Every row gives one point. Before rounding, the points of a table are all equally far from one centre. They may lie mostly on one side of it. Where is the centre, to within rounding?
In the rows, zero is written as 128.

Points (10 x 3):
[[115  56 108]
 [147  69  85]
 [ 95  69  96]
 [126  62  89]
 [108  62  95]
 [156  64 112]
 [ 98  79  81]
 [147 153 131]
 [106  73  81]
 [ 92  68 126]]
Centre: [126 107 115]

Points:
[[156  52 135 105 182  90 158 175 130]
 [113  73 137 105 113 197  73 157 179]
 [152  95 132 166 140 205 150 197 193]
 [174 104 186 127 153 187  76 155 137]
 [116 106 163  92 150 176 153 145 140]
 [187  50 181 153 151 144 150 116 186]
 [171  90 110  68 151 179  85 146 151]
 [ 92 105 162 187 189 167 106 181 142]
 [186 112 153 162 142 179 162 213 148]
 [204 110 155 106 160 124 150  82 160]
 [107  94 157 126 185 167  96 185 181]
 [164 108 143 116 180 188  73 161 114]
 [136  93 109 169 190 163  39 197 139]
 [163  89 123  78 167 112  40 132 130]
 [144  91  79  51 106 117  83 170 131]]
Centre: [148 108 109 164 117 115 109 142 149]

Points (18 x 14):
[[ 88 105 162  52 140 132 197 146  99 140 148 106  75 129]
 [ 80 172 160  95  99 142 141 119  75  85 167  69  96 142]
 [ 83 123 115 105  89 104 147 192 111 131 100  60  12 134]
 [ 98 180 138 132  93 117 138 196 127  84 129  72  39 151]
 [ 53 165 155 107 118 101 173 171 139 113 167  86  61 153]
 [ 51 180 135 117  88  88 138 153 113 112 115  92  31 114]
 [ 32 139 112  97 110 133 130 162  95 122 142  73  54 105]
 [110  98 136 110  92  76 185 206 115 120 119 145  41 121]
 [ 66 157 141  81  58  97 193 139  88  74 129 113  77 145]
 [ 77 123 135  80 140  94 160 199  78 128  89 113  35 128]
 [ 40 123 168 124 105  60 119 155 129 143 139 112  61 125]
 [ 90  88 106  48 114 117 134 185 147 117 133 101  91 153]
 [ 43 126 132  79 140 125 173 168  92 110 115  93  31 152]
 [103 101 109 100  76 140 185 208  98 156  95 120  66 178]
 [ 69 119 167  86  89  76 134 118 108  86 135  79  33 153]
 [ 67 135 152  67 108  90 132 148 125 132 120  99  21 144]
 [ 64 132 200 162  95 110 148 189 145 134 112  79  81 168]
 [ 72 101  92 119 144  71 207 197 140 109 120 111  97 138]]
Centre: [106 119 129 132 110 113 153 140 107 119 111 100  95 141]

Points (28 x 24):
[[ 67 129 172 187 219  90 168  96 146  67 105 137 162 102 121 115 103  64
  102 101 155  51 113 142]
 [135 154 229 187 162 107 155  92 131 128 143 139 144  78 112 125 105 108
   71  78 159  97 139 125]
 [ 70 154 139 217 183  80 189 133 145  95 104  85 151  95  91 142 116  77
  112  72 111 116 102 155]
 [126 164 159 177 175  48 168 108 134 114  94 189 169  77  99 144  94 105
   94  86  95  93 148 133]
 [ 89 118 167 195 205  67 191  84 135  96 147  74  95 133  95 144 102  82
   66  99  77 117 127 135]
 [117 113 202 187 202  78 191 126 157 121 109 148 145 132  95 176  60  96
   78 107 143  88 106 138]
 [151 110 170 249 171  78 141  93 124 147 162 133 147 117 102 113  69  94
  120 128  83  83 149 135]
 [ 79 157 182 193 118 118 174 147 146 125 132 125 145 149 102  94  75  91
   95 128 121  48 103 175]
 [ 91 160 173 194 214  49 189 116 140 140 114 128 132  87  82 165  82 105
   91  90 112 136 150 133]
 [128 153 168 231 190  82 189 124 120 116 119 128 140 151  85 131 143  80
  122  56 180  90 127 117]
 [ 90 126 117 190 182 135 213 150 167 119 128  73 141 125 107 111  89 100
  127  62 160 104  67 147]
 [ 79 157 125 168 188  74 154 100 125  92 122  81 157  99  91 181  90 142
  114 144 112 105 118 114]
 [ 67 160 164 196 163  83 185 147 122 181 101 145 154 110  98 160  71 137
  140  79 150 132 138 100]
 [ 89 179 153 182 191  98 168 102 150 139  91 133 114  96  83 117  65  63
   64 110 123  65 124 164]
 [ 51 112 135 195 193  78 188  93 129 126 128 104 142  88  86  75 121  94
  101 116 138  78 103  74]
 [110 203 143 183 210  84 198 115 120 116 121 128 132 105  73 128  61  71
   84  79 106 116 140 137]
 [109 149 147 189 233  38 180  95 128 126 158 114 103 103  92 137 128 136
   80 108 131 105 162 129]
 [ 79 128 165 180 174 122 151 157 143  84 146 142 169 112 101 139  71  98
  100  65 159  71  90 112]
 [ 90 138 183 166 220  62 174 103 123 118 133 122 126 114  45 126 105  59
  107  80 136 110 127 119]
 [ 73 136 187 169 206  59 195 121 123 150 149 139 158 150  83 156 112  84
  124  93 136  86 138 100]
 [ 53 121 181 199 192  60 144  91  82 116  40 109 141 125  83 121 121 113
   82  86 138 125 149 126]
 [102 124 191 191 180 102 148 140  71 101 114 166 183  92 103  95  73  68
  106  65 141  76 154 101]
 [113 169 126 194 190 104 187 115 153 106 106 114 138 106 110 192  96  77
   62 121 129  54 159 135]
 [ 62 188 137 183 171  97 181 116 150 177 119  97 167  94  84 116  57 137
  105 102 127 137 177 113]
 [ 81 148 160 208 175  49 148 119 130  59 127  97 149 107  77 117 121  88
  107  63  95  99 146 110]
 [ 72 100 140 202 212  42 152  86 137 132 153 108 175 117 102 154  90 103
   93  67 167  97 116 140]
 [ 98 140 173 225 188  92 215 121 108 100 131 125 133 120 101 125 103  47
   92  73  96  86 116 155]
 [ 61 166 151 193 155 102 174 146 128 142 123 141 152 118  71 130 140  83
   84  92 118  90 104 136]]
Centre: [113 110 127 160 152  94 164 115 127 117 109 120 127 140 144 103  88  97
 109 108 144 125 160 130]

Points, 28 rows:
[[136 181 113  80 133 139 124 108 177 105 110 117 219 135  49  82 126  42
  156 111 144 118  90 131]
 [116 186 123  33 116 168 130 133 169  72 103  81 216 129  85 104 161 115
  165 120 173  99 120 149]
 [ 68 112 167  79 120 116 117 148 139  63 123 101 212 121  79 120 177 100
  159 152 180 132  66 183]
 [ 93 175 127  71 135  97 119 130 130  79  74 112 193 109  96 102 149  71
  208  86 163 126 110 100]
 [150 195  87  54 169 111 161 142 154 162  77 107 225 123 112 163 187 104
  160 110 133 138 114 136]
 [129 182 111  55 194  96 123 107 157  69  74 139 242 124  93 139 167  90
  134 129 138 131  78 160]
 [113 136 123  29 162  99 161 126 145  68  83 120 169 116 108 114 169  62
  176 154 178 152 103  98]
 [113 184 124  39 121 154 159 158 174  47  73 136 179 158 102 112 114  94
  151 131 151 135 108 159]
 [171 179  94  95 113  93 134 141 188  74  47  96 216 108  84 137 138 100
  177 134 200 163  78 123]
 [109 159 108  54  95 140 124 114 176  50  94 167 227 118  78  95 137  72
  150  99 161 133 110 133]
 [ 83 186 124  66 113 126 113 122 137  69 110 128 209 128 100 154 136  50
  197 133 141 189  85 125]
 [110 179 109  40 145 101 118 167 178  78  93 150 214 100 111 109 147  49
  159 101 161 136 110 136]
 [142 193 102  30 137 115  84 123 133  79  56 143 198  87  96 120 137  99
  163 115 171 180 111 126]
 [153 208  98  32 147  91 145 158 166  89 112 131 222 137  66 109 164  98
  182 131 144 141  91 132]
 [140 201 146  78 149  91 137 107 179  99  85 127 236 165  70  82 165 109
  166 116 166 168  99 150]
 [133 195 155  28 120 112 148 127 179  78  66 160 210 128 105 117 130  87
  161  90 138 178  99 117]
 [ 73 169 116  77 138 146 132 129 149 102 125 154 216 121 135 119 142  71
  168 108 152 102  72 114]
 [ 92 169  97  79 106 110 137  88 165 107  45 127 180 141  70 139 184  87
  177 111 160 131  85  84]
 [ 87 134  94  42 156 111  83 114 135  93  68 119 195 101 100  98 163  90
  190 131 170 164 118 137]
 [122 195 102  82 120 110 137  66 169  43 109 143 215 149 113 154 154 117
  147 120 167 152  95 141]
 [129 165 119  54 170  97  85 102 183 101 112 147 191 165  99 100 130 119
  150 105 161 170 142 148]
 [126 191  86  45 116  87 130 130 165 101 107 112 212 103  91  80 128 113
  159 122 128 175  87 172]
 [131 178 114   7 150 136 141  99 171 124  75 112 223 144  87 169 169 111
  168 116 167 163 115 147]
 [127 183 101  45 112 102 109 120 153  85 115 129 184 164  84  99 178  81
  176 123 150 166  51 136]
 [126 156 109  51 110 164 113 123 180  84 100 132 215  69 127  91 171 131
  207  90 155 112 108 126]
 [123 149 121  42 159 147 106 103 176 126 120 144 203 119 143 126 103  68
  179 144 150 147 125 111]
 [ 92 170 129  50 156  93 143 107 159 109 111 111 214 146  44 113 136  72
  177 137 133 186 104 160]
 [143 211 105  48 147 111 121 121 195  64  78 155 218 140 101 115 134  86
  174 129 137 134  94 127]]
Centre: [141 143 141 103 129 133 129 137 161 105  99 130 178 105  87 143 164 114
 154 135 136 148 110 140]

Points:
[[157 134  82  96 199 158 124 121 173 107  79 167 151  51 214 174 100 117
  112 166 133 142 109 209]
 [126 211  89 129 125 203  91 116 158  57  87 145 155  73 164  78 120 130
   47 151 104 142 118 193]
 [190 121 107 154 185 159 133  82 166 166  64 196 184  92 198 113 140 159
   73 153 111  98 109 190]
 [112 176  92 139 140 176 108 151 174 131  72 151 158  48 209 111 112 171
   53 171 110  96  72 155]
 [179 107 131  57 148 220 147 104 160 158  75 140 158  71 180 106  99 122
   86 122 130 133  91 171]
 [147 109  83  74 146 146 193  96 150 112 148 127 171  70 223 115 108 115
   56 104 127 156 101 162]
 [123  95  56 137 198 217 108 146 139 141  78 164 176  95 202 138 118 166
  118 145  78 107 111 228]
 [191 116  59 135 142 200 155 113 166 148  79 162 115 114 178 137 143 144
  124 145 112 128  48 182]
 [177 116 136 153 151 203 136 128 145 136  90 126 173  47 231 145  88 141
  144 143 125 100  94 173]
 [176 124 125 106 175 166 116 153 151  76  82 112 139  62 159 146 130 126
  143 201 138 115 122 167]
 [191 123 134 147 153 192 191 144 172 101  66 101 163  98 194 110 131 165
  101 175  90 127  98 215]
 [180  88 132 119 167 169 126 141 190 137 107 115 179 102 205 147 105 148
   92 168  60 118  73 192]
 [165 164 135 131 170 136 174 116 168 112  78 129 181 145 231 109 112 132
   83 196  99 146 119 165]
 [157 136 110 104 205 137 161 134 178 117  90 115 110  42 243 159 126 149
   68 133  89 155  80 179]
 [185 181 120 107 188 184 121 141 153 116  71 115 147  45 209 148 125 159
  101 145 106  94  95 228]
 [171 136 111 124 165 132 139 178 138 166  29 137 161 137 218 126 160 105
   90 155 101 157  71 160]
 [194 196 139  91 193 173 135 156 184 117 106 104 160  68 194 129 124 150
   54 136  73 128  80 196]
 [158 120 126 109 175 173 130 174 131 152 113 114 157 112 173 186 130 117
  106 160 153 121 112 165]
 [163 141 129 111 177 204 175 141 191 151  80 123 154  46 216  94  98 158
  131 179  83 134 119 192]
 [155 106  88 161 208 197 172 134 128 145 103 167 151  30 185 138 119 147
   87 196 107 135 100 183]
 [212 141  90 158 153 156 135 112 142 125  87 178 152  68 194 135 147 143
   54 178 102 124  77 172]
 [133 175 108  76 152  71 145 128 161 128  86 135 198  94 187 157 117 154
  133 160 110 135  76 198]
 [152 124 113 106 155 184 178 142 154 156  97 160 167 113 206 154 110 125
   79 177 144 122 103 159]
 [173  77 105 122 165 147 123 183 151  88  84 127 169  94 227 135 139 134
  127 174  76 106  65 188]
 [144  88 117 136 124 135 146 106 131 139  64 171 169  60 165 162  91 163
  126 156  80  99 127 186]
 [186 123  67 135 180 170 149 148 146 169 118 151 143 100 153 152  97 120
  133 160 128 136  53 231]
 [194 130 115  85 204 188 173 118 127 126  74 142 148  47 178 126 138 183
   97 146  71 130  53 217]
 [189 173 115 115 147 162 122 148 182 136  69 121 152 110 177 190 120 111
  104 152  90 151  84 185]
 [197  82 111 141 167 152 135 107 123 104  81 139 162  82 220 124 146 163
  111 149 156 142 114 123]
 [181 141 137 154 168 141 157 124 118 117  98 125 178  97 218 130 125 142
   83 184  71 116  43 234]
 [157 172 149 108 178 163 200 128 187 116 101 147 164  51 184 147 134 131
   88 192  72 125  71 169]]
Centre: [120 141 116 141 184 147 134 127 141 114  99 141 155  87 162  86 130 122
 116 107  97 141  91 175]

Points (29 x 24):
[[119 150  79 110  65 176 139  55 168  42  77 131 141  88 137 150 118 122
  184 156 109 142 179 124]
 [143 121  65 123 121 172 145  49 168  23  75 149 123 130  97 139  66 112
  132 209 122 139 115 177]
 [134 133  63 137 122 210 107  35 163  80 107 145 102  83 102 164  51 129
  135 174 122 152 110 150]
 [137 113  63 126  45 166 130  35 162  40  88 125 126 115 115 115 106 122
  162 187 141 169 128 113]
 [137 142  77  90  82 165 145  21 166  41  81 126 132 102  94 141  82 133
  185 178 131 159 142 114]
 [138 150 101  69  74 159 135  31 163  41  78 169 143 105  93 159 103 143
  129 167 127 173 147 133]
 [149 125  70  90  66 156 151  64 109  35 109 184 144 113 125 126 101 107
  165 195 153 175 120 127]
 [142 152  64 125 130 219 117  45 173  61  91 151 145 145 127 131  74 154
  138 195 119 145 122 131]
 [147 158 102  80 122 162 148  48 176  39  73 120 144 113  82 147  76 161
  140 191 118 169 134 130]
 [167 138  67  98 104 174 143  87 180  29 124 155 153  93 104 145 102 132
  191 211 115 174 112 132]
 [149 142  61  65 102 188 146  47 192  86  99 117 165 148 117 156  82 140
  141 182  93 136 120 105]
 [154 170  63 100 100 166 143  54 180  48  71 145 121 113  84 113  58 129
  179 134 144 134 151 168]
 [131 127  86  92  76 184 146  51 172  51 109 183 101 126  58 128  77 141
  168 127 147 150 141 116]
 [124 141  71  85  75 207 170 102 178  36  76  99 117 132 114 133 120 141
  169 153 127 157 125 109]
 [152 146  79 104 105 208 162  66 160  54 105 157 106 114  91 119  70 144
  128 197 131  80 141 120]
 [123 131  81  93  44 173 175  57 145  83  57 150 122 117  84 115 114 159
  146 174 122 145  96 136]
 [151 101  65 101  84 185 129  21 162  60  81 146 100 106 124 133  72 151
  180 156 123 154 123 141]
 [152 124  37 111 101 148 130  67 164  51  77 113 133 127  97 166  98 130
  147 216 143 128 117 130]
 [122 128  58 124  90 176 154  42 205  81  61 177 112 171  92 125 120 123
  158 186 118 139 128 130]
 [166 145  85  95  89 160 126  63 187  57 115 183 129 111  98 135 104 143
  202 174 118 135  59 167]
 [137 125  34 106  78 204 107  72 153  38 103 149 102 107  99  98  92  99
  158 185 137 164 113 135]
 [147 105  84  58  94 198 143  48 182  73  85 174 131 152 115 143  87  97
  138 205 124 164 156 131]
 [111 105  52 112 128 199 173  59 176  58 112 165 103 111 105 159  86 154
  150 195 106 131 106 105]
 [165 100  70  94  65 182 140  53 155  36  95 125 159 108 107 113 119 138
  150 130 157 136 150 147]
 [153 107  53 118  86 192 159  53 176  74  55 137 119 160 113 156  95 131
  164 190 115 139 107 127]
 [154 161  57  89 103 163 123  67 163  59  80 112 100 122  89 146 122 137
  180 202  96 156 125 128]
 [152 151  34  81 110 156 113  25 170  38 120 122 144 142 140 135  96 127
  163 155 111 141 114 127]
 [130 133  72  85  97 207 164  32 147  68 102 171 167 113 138 148  86 137
  145 199 108 128 136 137]
 [109 114  72  86 121 177 111  52 195  53  55 133 145 124 103 148 110 144
  179 186 127 147  97 150]]
Centre: [136 133 106 113 119 151 146  89 169  91 110 146 124 110 126 122 105 100
 136 148 129 142 113 130]

Points (30 x 24):
[[167 111  94 106 144  89  69  66 125 119 162 110 130 156  80  40 162 151
   40 173 165 139  77  76]
 [131 100  91  92 153  90 104  41 156 153 142 131 144 115 108  84 180 206
   79 187 111 143  91 110]
 [150  92 116 110 171 119 108  68 133  79 106 100 167 148  82 117 176 158
   83 169 217 149  84  90]
 [138 134 137 102 167  60  76  87 105 138 162 111 114  96  78  83 137 163
   63 202 166 101  92  73]
 [ 99 125 138  94 137  75  58  93  60 132 161 139 117 163 124  76 124 155
   99 178 195 146  71  97]
 [122 149  83  89 127  87  74  60 111 149 139 131 147 163  88  33  95 158
   46 160 136 170  99  67]
 [149 126 116 104 176  59 130  37 125 159 146  80 155 158  93  75 180 147
   78 163 161 115  86  61]
 [106 101 115 103 138  35  96  82 160  80 179 137 147 167 130  87 107 176
   72 184 195 144 107  99]
 [144 133  55 122 160  74  80  30 145 150 130 125 132 164 149  65 155 158
   52 157 155 138 109  70]
 [193 141 130 139 132  84 128  63 126 117 129 119 132 143 130  95 147 192
   50 169 169 136  50  77]
 [160 153  75 138 134  86  74  46  88 132 109  93 142 181  95 102 121 196
  101 194 191 141  99 108]
 [163 126 120 131 105  68  65  51 106 135 154 123 142 141  87  64 126 154
   49 190 193 116 106  83]
 [176 137 127  79 140  78  98  30  83 150 155 140 160 130 105  88 113 147
   64 177 190 151  85  68]
 [149  87 102  77 110  63  98  79  99 157 149 138 118 131  95  88 155 159
   36 173 194 148  69  98]
 [148 144 117 107 145  55  82  49 162 103 139 141 118 160  97  98 148 127
   86 151 157 154  62  51]
 [167 102  49  91 175 101  55 116 162 169 160 134 148 130 106 122 143 132
   73 170 183 112  43 138]
 [204 157  96  83 129  70  95  54 146 117 135 131 120 138 104  78 136 127
   90 156 177 170  78 125]
 [148 159  94 137 151  62  73  31  95 159 119 142 120 131 134  99 140 149
   89 150 183 138  99  53]
 [120 112 115 112 123  17  54  97  92 114 135 100 148 183  56 107 122 179
   70 162 201 132 106 102]
 [135 114 136 102 153  68  73  45 145 158 149 104 131 144 139 102 127 177
   57 126 175 127  53 116]
 [165 130  64 112 159  52  90  92  91 135 117 106 132 144 147  95 130 134
   42 236 156 161  77  75]
 [133 111 132 125 129  43  94  37 105 184 136  95 141 138  65  92 108 129
   68 169 168 142  92 131]
 [138  90  98 133 129  60  83  82 119 115 142 125  74 122 103  80 149 143
   67 222 142  92 106  81]
 [154 120 101 172 148  39  71  61 112 123 158  89 154 136 109 125 169 153
   65 160 198 146  93  65]
 [157 148 108  92 141  81  82  42 116 122 153 162 126 131 109  90 145 136
   85 195 182 162  77  75]
 [176 114  63 112 182  47 120  55 111 125 141 124  86 151  90 132 167 172
  131 171 175 132  84  81]
 [166 116 107  91 122  66  93  36 113 150 150 133 152 164 107  53 150 188
   92 197 169 169  90  89]
 [151  94 123  87 150  62 110  34  59 109 158 110 140 121  86  96 180 148
   66 176 154 163 137  96]
 [110  92  69 131 126  99  55  58  92 138 118 111 167 147  73 107 159 171
   96 197 195 123  93  69]
 [175 124 142  86 165  73 126  74 126 143 163 127 173 131  70  95 156 159
   53 170 204 192 111  78]]
Centre: [159  98 101 118 149  93 106 129 113 137 136 127 163 156 116 118 116 143
 103 143 127 133 129  97]

Points:
[[183 179 130  89 162 120 107 157 159 130 174 169 144  74  61  92 128 161
  112 114 145 151 127  69]
 [141  83  87 127 186  76 110 186 161 151 163 152 127  28  96 115 201 139
  157 121 128 115 151  56]
 [117 134  76 140 186 119  84 189 184 126 179 173 116 114 117 110 133 157
  200 158 150 103 142  43]
 [158 101 109 131 170  63  96 177 167 112 146 149 145  29 101  87 118 138
  118 180 165 146 105  49]
 [113 107  93 106 166  95 109 193 171 177 132 177 131  93  98  89 113 184
  149 117 156  94 154  29]
 [152 103  58  92 212  83  67 192 150 131 109 165 156  33 104  95 150 135
  188  99 143 127 162  31]
 [165 121  86  21 153 130  98 208 163  93 181 169 150  78  88 109 142 152
  149 129 145 101  93  47]
 [162 146  80  76 174  98  66 239 126 144 194 181 163  94 104  91 120 123
  125 148 138 117 176  57]
 [154 144  78  78 173  87  95 190 138 174 178 175 195  89 127  69 129 159
  176 141 121 122 164  48]
 [176 115  96  80 171  94 110 215 192 121 141 131 128  44 125  66 113 162
  178 107 127  99 139  46]
 [136 112 133 118 164 152 122 163 172 116 126  87 128 116  63  80 123 134
  159 123 168 113 153  31]
 [162 124  91  69 134  49  87 191 164 100 128 163 153  45 114 114 131 166
  196 175 116 114 160  78]
 [139 122 111  94 154  83 117 214 168 116 182 174 146  46 107 106 132 184
  108  98 179 116 149  64]
 [130 116 127  98 163 110  48 175 188 187 136 111 171 123  86 102 137 192
  141 117 123  94 109  62]
 [154  93 102 123 139 141  90 204 144 111 136 141 181  66  69  65 151 174
  104 147 133  80 128  51]
 [122 161  64 105  97  89 125 169 170 105 109 135 115 128  57  89 138  99
  136 127 134 155 135  49]
 [194  91 127 132 138 137  65 218 155 152 150 168 105  90 103  85 133 129
  153 131 155 108 147  41]
 [160 112 150 124 114 124  78 245 155 121 144 147 159  65  90  89 104 136
  172 135 166 117 140  55]
 [147 106 110  91 142  81  81 200 176 149 125 175 135  88  77  57 146 155
  124  88 154  97 171  55]
 [134 109 145  71 213  95 108 179 153 118 211 133 187  76  55 119 119 115
  157 109 120 134 100  63]
 [178  90  92 104 132  90  78 173 231 130 136 184 143 100  90  75 159 167
  164 120 127 130 104  68]
 [144  77  52  31 142 113 105 211 135 104 184 117 156  98  49  70 130 119
  172 110 149 138 155  76]
 [ 99  81 107 100 136  92  97 240 114 152 153 166 132  61  88  77 131 142
  147  91 160  59 133  79]
 [196 119  90 108 192 126 109 214 152 146 148 158 138  79  91 109 135 183
  131 127 164 135 133  26]
 [149 108 113 114 179 102 111 231 187 139 173 128 167  89 112  74 154 187
  150 129 126 144 137  58]
 [120 131 110 118 152 102 118 218 153 163 148 164 169  89  86  68 107 159
  133 120 186 163 149  46]
 [153  82 136  83 170  97  77 160 151 142 162 150 157  99  37 100 133 135
   96  81 176  96 171  65]]
Centre: [141 104  77 105 160 124  98 162 142 124 126 141 161  99 129 131 116 106
 140 112 135 122 125 129]
